Each row is a point. Each copy is the shape, with its points in the same order, stretched, turned, moved and blurred by noise. Some copies are also mirrored. Which?

Shape (6 x 3):
[[-36  32   2]
 [-82 -29 -22]
 [ 18  45  47]
 [ 67  37 -38]
 [-11  -7  42]
 [ -1 -41   5]]
Copy 1 (6 x 3):
[[-39   5  21]
 [-62 -68  -7]
 [  8  35  67]
 [ 51  43 -20]
 [ -3 -25  62]
 [ 17 -56  22]]
Copy 1 is: only turned
Copy 2 (6 x 3):
[[-46  43   7]
 [-88 -22  -8]
 [ 11  59  45]
 [ 60  34 -37]
 [-18   8  53]
 [ -7 -28  26]]
Copy 2 is: only turned
Copy 3 (6 x 3):
[[-45  18  -9]
 [-87 -47  -1]
 [ 28  44  34]
 [ 68  -4 -56]
 [ -9 -12  31]
 [-10 -55  19]]
Copy 3 is: only turned
Copy 4 (6 x 3):
[[ -47   21   -8]
 [-102  -26  -24]
 [   8   24   43]
 [  54   18  -45]
 [ -28  -27   36]
 [ -26  -55   -5]]
Copy 4 is: only turned

Shape (10 x 6):
[[-16  30 -84   7 -72 -41]
 [  8 -53  42 -32  31  16]
 [-51  61 -39  -9 -60 -68]
 [ 27  48  19   8  49  -4]
 [-18 -25  29 -48 -47  48]
 [  5 -46   5  25 -61 -62]
 [-28  16  39 -41  38  21]
 [-67  -3 -74  11  34  24]
 [-51 -15  -8   4 -36  -2]
 [ -5  21  17  26 -40  55]]
Copy 1 (10 x 6):
[[-15  27 -96  34 -55 -41]
 [ 35 -24  51 -18  39  28]
 [-59  58 -44  45 -30 -69]
 [ 40  71   3  37  66   9]
 [  6   8  32 -41 -45  41]
 [ 39 -34   2  41 -50 -50]
 [ -6  37  40 -14  55  26]
 [-51 -22 -62  29  50  41]
 [-30 -14  -5  19 -26  12]
 [  5  49   5  38 -39  60]]
Copy 1 is: only turned
Copy 2 (10 x 6):
[[ 29   4 -89   0 -67 -42]
 [  5 -55  51 -30  46  19]
 [-28  28 -59 -14 -59 -55]
 [  3  42  17  -2  56  -2]
 [  1 -33  35 -59 -39  43]
 [ 26 -55  13  29 -49 -52]
 [-37   4  20 -49  42  24]
 [-26 -27 -89   3  26  52]
 [-24 -35 -14  -6 -35   5]
 [ 15  19  20   9 -40  66]]
Copy 2 is: only turned
Copy 3 (10 x 6):
[[  17   83  -51  -25  -55  -71]
 [  20  -70   29  -36   25   12]
 [ -48   50  -41  -26  -67  -78]
 [ -19  -37  -27   39  -26   34]
 [  13  -12   52  -84  -24   13]
 [  37   -6   27   -5  -24 -103]
 [ -44  -47    7  -33    4   41]
 [ -12   58  -40  -25   64   14]
 [  -9   25   20  -43    2  -36]
 [   4   31   47  -10  -41   31]]
Copy 3 is: mirrored
Copy 4 (10 x 6):
[[ 13  18 -84  17 -55 -57]
 [ 15 -55  40 -17  38  41]
 [-38  40 -59 -20 -18 -72]
 [ 55  44  24  17  67   1]
 [  2 -27  14 -26 -50  50]
 [  4 -52  17  11 -39 -68]
 [ -7  12  22 -41  55  51]
 [-40 -35 -82  30  51  31]
 [-34 -31 -19  -3 -16   5]
 [  0  24  21  39 -26  38]]
Copy 4 is: only turned

Shape (13 x 9):
[[ 71  14 -39  64 -49  37  25  57  20]
 [-24  -3 -24  25  -8  10 -48  41   4]
 [ 65 -38  70  27  34 -21  37  38 -49]
 [ 20 -53  17 -28 -30  69  30  -9  22]
 [ -9  -7  73  31 -10 -10  11  17 -83]
 [ -3 -27   8 -44  40  19 -41   9  11]
 [-18   2  80   0  35  65  48 -47  28]
 [ 12  11 -38 -25 -56 -42   6  57  21]
 [-17  14 -40  12   3  27  22 -40  17]
 [ 20  29 -36 -22 -59  -7  -7 -28 -81]
 [-25  34  52   2  18  -4  41  58 -88]
 [ -6  28 -18  67  -6   3 -17  59 -10]
 [ 62  54  74  -4 -79  81   5  27  14]]
Copy 1 (13 x 9):
[[ 25 -34  26   4  44  78  85  28 -17]
 [-47 -31   6   5  40  23  -8  46 -21]
 [ 77  -6  46  33 -25 -25   4  54 -70]
 [ 17 -24  -6 -38 -68  66   1  31  -6]
 [-12  19  54  38 -39 -28   6  33 -86]
 [  0 -12  -6 -32   3  17 -72  52 -21]
 [ 25  56   3  24 -83  32 -41  14  26]
 [-16 -36  29 -73  44 -10  46  27  -7]
 [-11   7 -39  -5   2  30   0 -23   7]
 [-30   5  13 -53  12  17  21 -40 -98]
 [-12  75  28  14 -13 -38  24  67 -78]
 [-29  -4  21  38  59  17  33  44 -28]
 [  6  37 104 -33 -28 103  31  29 -16]]
Copy 1 is: mirrored
Copy 2 (13 x 9):
[[ 46  46 -53  55 -36  25  49  81  48]
 [ 20 -29 -33 -37 -19  35  14  29  26]
 [ 83  -2  57  58  13 -26  32   1 -34]
 [-35  39   1  28  19   1 -31  50 -14]
 [ 38 -29  56  26 -45  23  43 -18 -42]
 [ 21  -8  -3 -54  37  -5 -38  14  -6]
 [-42  36  71   9  69  27  10 -12  21]
 [ 18   7 -40 -49 -57 -39  23  60  19]
 [-32  44 -40 -18  10  33  21 -18  26]
 [ 18  52 -43 -32 -82  24   5 -30 -48]
 [ 39 -14  57 -31 -27  24  98   1 -68]
 [ 44 -28 -30 -16 -32  44  65  31  38]
 [ 10  79  63  21 -47  53  -6  86  27]]
Copy 2 is: mirrored
Copy 3 (13 x 9):
[[ -32   20    8   67  -30   -5  -32   73  -16]
 [   3  -52  -31  -17   11   29  -25   39   13]
 [  22  -32  105   19   55  -20   20   38  -55]
 [ -61   19   68  -30    1   20  -51  -29  -24]
 [  14  -73   64  -20    2   32   49    4  -58]
 [  16   -5   12  -59   62   29  -30   -5    6]
 [ -24   21   95  -10   21   62   29  -72   26]
 [ -41    2  -26  -46   -7  -30    3   79   -5]
 [ -49    7  -28    8   10   23    7  -43    1]
 [   0    8  -49  -34  -31    2   15   -4 -103]
 [  -7  -38   42  -19   23   60   85   50  -60]
 [   1  -51  -16   30    6   34   10   61    6]
 [  16   61   81  -16  -82   46  -24   39   -9]]
Copy 3 is: mirrored

Shape (16 x 11):
[[-91  20  10  -8  29  13 -15 -13  17 -12   6]
 [-18  -2 -32 -62 -27  36 -38  42   7   5 -29]
 [-43 -32 -57 -34 -23 -17 -28  -9 -53  41  14]
 [-69   6 -26 -55 -78  11 -26 -27  -1 -26   0]
 [-33 -28 -32 -41 -23 -18  24  35  20  -4   0]
 [ 76 -13  19  26  59 -28  -8 -89  85  -2 -39]
 [ 64   8  70  44 -11 -22  25 -38  87  73  34]
 [  4   0 -27 -93 -24  13  29 -41 -34  31 -26]
 [-31  -2 -41 -89 -17 -10 -30  53 -62 -30  41]
 [-44 -13 -35 -22 -28  -1   5   5 -28  33 -57]
 [ 83 -26  66  65  32  47 -18 -70  61  28  -1]
 [ 43  41  48  -7  44  17  18  -8  53  60  43]
 [-47  -7  -9   5 -26  26  41  10 -45 -59 -36]
 [-36  59 -71  57 -13  29   2 -18  15 -42   0]
 [-34  57 -11 -19 -20 -30 -56  23 -21   4 -27]
 [-88   2 -65  45 -27  69  42   4  43  14  -3]]
Copy 1 (16 x 11):
[[-92  35   4   7  16  -2   2 -10  -8 -14  26]
 [-17  13 -43 -53 -34  20 -36  18   7 -26 -34]
 [-16 -16 -79  -5 -42 -35 -29 -28 -53 -22   8]
 [-70  34 -37 -15 -66  15 -32 -38  -2 -75   7]
 [-24   0 -35 -34 -42 -22  12  29   0 -59  21]
 [ 59 -33  75  55  42 -13  -2 -67  77 -23  16]
 [ 35 -27  90  57 -61   5  32 -19  69  45  61]
 [ 16   6 -37 -48 -48   4  28 -84 -25 -40 -12]
 [-16  41 -68 -81 -33  -4 -45  20 -71 -59  36]
 [-22  12 -49   2 -42 -30  12 -11 -20 -28 -49]
 [ 48 -51  99  92   8  59  -4 -42  47  29  10]
 [ 21   5  52  -5  -9  30  35 -16  35  57  61]
 [-35  53 -12  31 -17  21  34  15 -51 -85 -22]
 [-26  82 -64  83  14  32   9   2  22 -38  20]
 [-26  84 -23  -8 -28 -37 -45   4  -3  -6 -12]
 [-76  14 -73  63 -16  42  56  25  25 -17   1]]
Copy 1 is: only turned
Copy 2 (16 x 11):
[[-52  25  16  -5  40 -29 -46  10  -4   5  -9]
 [ 11   1 -35 -66   2  14 -45  46  -4  27 -43]
 [-15 -32 -88 -19  20 -45 -26 -17 -49  37 -19]
 [-43   7 -40 -65 -37 -20 -39 -27 -20  -6 -15]
 [ 15  -6 -53 -15 -13 -39  20  36  11  16 -19]
 [ 75 -40  59  53  21 -16 -26 -60  82  20 -40]
 [ 67 -16  59  78 -44 -38 -21 -27  71 107  42]
 [ 33   6 -19 -53   3  -3  14 -57 -44  50 -45]
 [ 22  -8 -56 -74  31 -30  -2  36 -82 -11  22]
 [ -3   3 -56   3  -6 -17  -9   9 -30  39 -65]
 [ 57 -69  70  83  -8  38 -61 -46  44  68   9]
 [ 51  20  64  31  27 -17 -21 -12  41 106  31]
 [-25  21 -10  37 -19  22  12   4 -59 -41 -39]
 [-21  66 -48  43  19  26 -41 -19  28 -39   7]
 [ 22  57 -22 -19  -2 -49 -77  29 -25   0 -29]
 [-74  22 -70  36   0  34   7  11  46  32 -28]]
Copy 2 is: only turned
Copy 3 (16 x 11):
[[-64   9  17  16  21   1 -59 -18  19  -8  -9]
 [ -9  17 -18 -50   4  11 -64  43   1  27 -38]
 [-19 -20 -60  10 -17  13 -52   4 -37  39  24]
 [-26   3 -42 -45 -39  19 -55 -38  -8 -21 -28]
 [-24 -25 -24 -33  -5 -12 -10  31  12  -1   3]
 [ 38 -52  80  88 -20  30   9  26  77  21 -40]
 [ 24 -10  70  16 -52 -16  34 -10 109  73  46]
 [ -2  -4 -25 -16 -18  49  27   8 -60  47 -30]
 [  1  10 -19 -47   0   7 -58  42 -77 -22  38]
 [-11  -1 -61   5  11 -13 -28  -4 -14  46 -45]
 [ 61 -28  89  41  29  40 -27 -36 108  70   2]
 [ -4  35  79  26  -2  28  24  17  51  62  56]
 [  2  -3 -46 -10  66 -15 -14 -48  -2 -24 -29]
 [  5  49 -62  44  29  19 -33 -16  48 -49 -16]
 [ -9  51 -11  20 -14 -44 -65   9 -11  19 -16]
 [-60  25 -93   3  50  31 -23 -23  86   1   6]]
Copy 3 is: mirrored

Shape (16 x 12):
[[-63  33  17  50  16  85 -30 -16  40 -67  19 -18]
 [-14 -52   0  11  84 -32  57  22  -7 -46  30  29]
 [ -3  39  -5  43   2 -39 -11 -12 -84 -83  82  50]
 [-44   4  28  24  34  44  19  32 -68 -37  -1  21]
 [  4 -58 -27 -55  -2  14  -9 -25  82 -13  -8 -19]
 [ 16 -57 -29  63 -52 -26 -17  56 -21  22 -55  -1]
 [ 43 -30  -8  10  66  10  20 -18  31 -10 -50  30]
 [ 17 -49  -5 -31  74 -14 -37  60 -16 -55   3 -30]
 [-13 -38   8  65  -9 -27   0  -4 -44 -67 -49   0]
 [-16  13  55  27 -20  33 -20 -19  30 -73   0  62]
 [-25  88 -19 -19 -50  39  36 -29  17  14 -61  -8]
 [ 23  36   6 -43 -16  26  -4 -12  -9  -4 -87  -7]
 [  2  41  67  -8 -11 -20  53   4 -76  60  29 -20]
 [ 25  78 -23  44 -19 -35  81 -18   5 -48 -46  -6]
 [-20  40 -48 -41  33 -72 -21  33  44 -63  34   2]
 [-49   6   4 -27  47 -60 -24   8 -29  30  29 -40]]
Copy 1 (16 x 12):
[[-45  15  10  58  40  45  -9  16  44 -49  42 -27]
 [  4 -63 -13  -4  71 -93  53  17  -9  -4  22   5]
 [-15  27 -20  34   9 -80  11  25 -71 -70  90  60]
 [ -8   0  36  -4  54  -8  25  62 -58 -45  16  12]
 [ 24 -27 -44 -41  -9  -6  -3 -40  72  23   3 -34]
 [ 75 -35 -13  20 -52 -10 -15  79 -35  43 -25   7]
 [ 46 -29 -16   9  73 -30 -14 -14  19   9 -25  28]
 [ 38 -20  -9 -49  51 -75 -33  73   7 -22  29 -60]
 [ 22 -25  13  48 -11 -56 -19  24 -47 -50 -24   4]
 [ -6  -4  32  30   3  -4 -16  13  45 -64  31  60]
 [  1  97 -15   1 -13  45  27 -22  -6  13 -53  23]
 [ 50  59  12 -42   6   7 -28  -2  -4 -14 -51  15]
 [ 30  56  82 -16  12 -32  55  -1 -76  35  31  30]
 [ 39  81 -37  74   5 -70  47  -9 -12 -18 -45  39]
 [-35  41 -76 -20   8 -95   4  41  47  12  24 -11]
 [-45  24  15 -33  18 -59  -3  13 -43  65  30 -37]]
Copy 1 is: only turned
Copy 2 (16 x 12):
[[-67  -2  26  72  -9  84 -18 -65  -2 -65  16  20]
 [-37 -97  28   2  60 -32  49  26  -3 -67  -4  25]
 [ -8  10 -19  25  38 -46  38 -21 -74 -93  49  77]
 [-35 -31  35  18  -6  50  29  17 -73 -49 -11  44]
 [  1 -67  -3 -21 -21   3 -24 -51  72 -34 -15 -34]
 [  4 -34 -43  48 -58 -31   1  65 -22   4 -39  -6]
 [  6 -49  19  32  45   3  34 -19  26 -21 -83   0]
 [ 15 -59  26   0  49 -12 -35  37 -31 -76 -18 -52]
 [-40 -40  -3  56 -39 -51  30  11 -52 -68 -42  11]
 [-32  13  55  49 -33  10   3 -37  11 -71 -24  81]
 [-54  54 -12 -17 -41  55  64 -56   0  16 -35 -11]
 [  4  23  17 -19 -31  24  29 -26 -21 -18 -78 -35]
 [  7   0  54  -8 -13   0  82  -2 -69  35  37   6]
 [-52  37 -20  36   5 -28 118  -4   8 -45 -34 -20]
 [-64   7 -19 -39  68 -49 -23  -2  25 -67  27 -28]
 [-43 -41  12 -27  45 -34 -10 -18 -58  20  37 -36]]
Copy 2 is: only turned

Shape (18 x 12):
[[ 15   3 -45 -11 -27 -11 -15 -12  40 -22  18  34]
 [ 63  -1 -15  14 -18 -37 -30   2  14 -18  -2   0]
 [-20  49  12 -29  28   5  33   5   6  16  70 -52]
 [ 20  -5 -19  -8 -43 -16 -17   6  53   6   5  11]
 [ 29 -14 -31  -3 -31  13   8   3  37  -2  13   1]
 [-16   1  53 -27 -28  24  44  84 -45 -15  -6  16]
 [ -4  15  -6 -36  34 -18  11  -6  26 -11  19   7]
 [ -6  77 -36  -2  44  45  28  -4  -5  -5  37 -40]
 [ 18 -35 -17  -2  16  -2 -24   3  12  33  22  15]
 [-10   8 -31  20  -6 -37 -31 -17  38  -2   2  12]
 [ 10 -17 -23  30   9  23  -5  -9  26 -23  16  16]
 [-19   8  -1 -30 -39  28  46  97 -48  25 -46   5]
 [ 29 -17 -53 -19 -10 -26 -34  24  18 -17  34  31]
 [ -7  -7 -40  -4 -19   2 -52 -11  21 -35   6 -28]
 [ 22  -9 -14 -43   1  14 -10   3  23  -9 -12  -7]
 [ 25  21  -5 -11 -10   8 -49  -3  29   3   1  33]
 [ 21 -10 -23   6  23 -17  -9  29  51 -17  -7   2]
 [-11  -4  20 -31 -13  16  77  40 -78   6 -36   6]]
Copy 1 (18 x 12):
[[ -20    4  -18   -1   26  -15   44    1   37  -30   18   52]
 [  22  -12  -12   17   -6   -7    3  -11   -1  -42    3   57]
 [  -7  -33  -28  -88    2    1  -13   40   30   53  -52    5]
 [ -12  -18  -24   30   20    8   18   19   39  -22    5   55]
 [  -1  -24  -14   -4   15    3   22   28   32  -18   33   43]
 [  27   23   18  -17   37   85   29   53  -23   22  -50   -3]
 [  -6  -27   -8  -19   33  -22   38    0   16   22  -31   13]
 [  15   -5  -12 -101  -29    3   23    6   51   50  -15  -12]
 [  17  -12   -7   15   55  -28   -3   11   21   -2   20    8]
 [ -15   -4  -49   22   11   -9   14  -26   23    4    1   19]
 [ -10  -15  -13  -19   27    2   10  -14   18    3   49    5]
 [  61   35   -1   16   22   80   53   65    8   26  -39   -9]
 [  22    8  -19  -12   57  -20   31    1   35  -45    6   61]
 [  -4   -4  -42  -15   -1   -6   14  -18   31  -55    6  -11]
 [  11  -22   14   10   19  -11   43    9   23  -29   -5    2]
 [  -7   16   22   22   15   -3   23  -13   44  -25   -8   33]
 [  26  -48  -25   13   40   16   27  -22   27    8   -2   29]
 [  32   31    6   -4    5   31   46   63  -49   37  -22  -34]]
Copy 1 is: mirrored
Copy 2 (18 x 12):
[[-22  24  14 -42 -31 -21 -22 -41  37  -5  18  28]
 [ 44  33  20 -27 -30   8 -37 -58   4 -15  31  -7]
 [-40  30 -40   3  -8  17  15  66  -6  -7 -30 -41]
 [ 28  21  13 -28 -22  -7 -34 -22  47  12   8  27]
 [  0   8 -13  -6  -4  -2 -45 -29  17   5  31  23]
 [ -4 -45  -4 -26  81 -49 -55  73 -17  -9 -21 -27]
 [-24  23 -27 -34  -6 -13  27  -7  -3  19   1 -23]
 [-54  28 -48   5   5  25  20  12 -28 -41 -27   8]
 [ 13  -5   4   9 -41  13 -28 -32 -12  47   3   3]
 [ 20  20  23 -20 -50 -16  30 -40  34 -11  -8   4]
 [-17 -15   5   4 -27  10   2 -29 -11 -18  41  28]
 [ 17 -41 -24  -5 105 -80 -77  39   9  -1 -71  -5]
 [ -2  18 -12 -44 -45 -26 -57 -49  12   9   8   8]
 [ -2 -17 -19 -34 -50  28  -6 -40  32 -40   1  17]
 [  0  -9 -30 -40  13   8 -24 -26  12  12  13  14]
 [ 14  16  33 -56 -25   4 -18 -36  14  12 -13  47]
 [ 37   8 -38 -20 -31 -17  -6 -19  -2   1  20  14]
 [-27 -38 -12  13 121 -48 -41  23 -21 -11 -24 -54]]
Copy 2 is: mirrored
Copy 3 (18 x 12):
[[ 22  20 -24 -42 -30 -32 -25 -24   6 -11  15 -22]
 [ 32   0   7  11 -35 -22 -63  18   8   9  19  -3]
 [  5  28  46   2  17  30  90 -27 -36  37   4 -47]
 [ 27  10  -9 -45 -36   4 -33   7   7  -3 -15 -15]
 [ 36  -2 -27 -39 -14   8 -11  -8 -16   2   5 -11]
 [ 11 -34  -9  29  33  70  61  46   8 -59  -9 -31]
 [ 21  32  31 -15   8 -11  17 -37  10   0  -4 -11]
 [ 19  23  16  18 -11  -9 115 -41 -63  20  24  -7]
 [ -7  19 -15 -40   8 -14 -37   9  17  32   5  26]
 [ 12  27  -7 -17 -28 -50 -27  -8  16  12 -24  -6]
 [ 36  10 -47  -1   2 -25   6 -22  14  18  12   1]
 [ -5 -37 -12 -11  14  57  54  72 -45 -77 -34  10]
 [  3  41 -27 -34 -16 -30 -58   9  -4  -8  35  -9]
 [  2  25 -36  13 -36 -15 -23 -45 -25   4 -11  -7]
 [ 21   8   3 -16 -16  19 -14 -34 -10 -13  -7  20]
 [  7  22   1 -14 -55 -11 -13  -4  31   4  11  15]
 [ 49  39  -8  -3  -4  -8 -18   9   2  -1 -13  15]
 [  0 -71  13   4  51  32  49  20 -20 -59 -17  -2]]
Copy 3 is: only turned
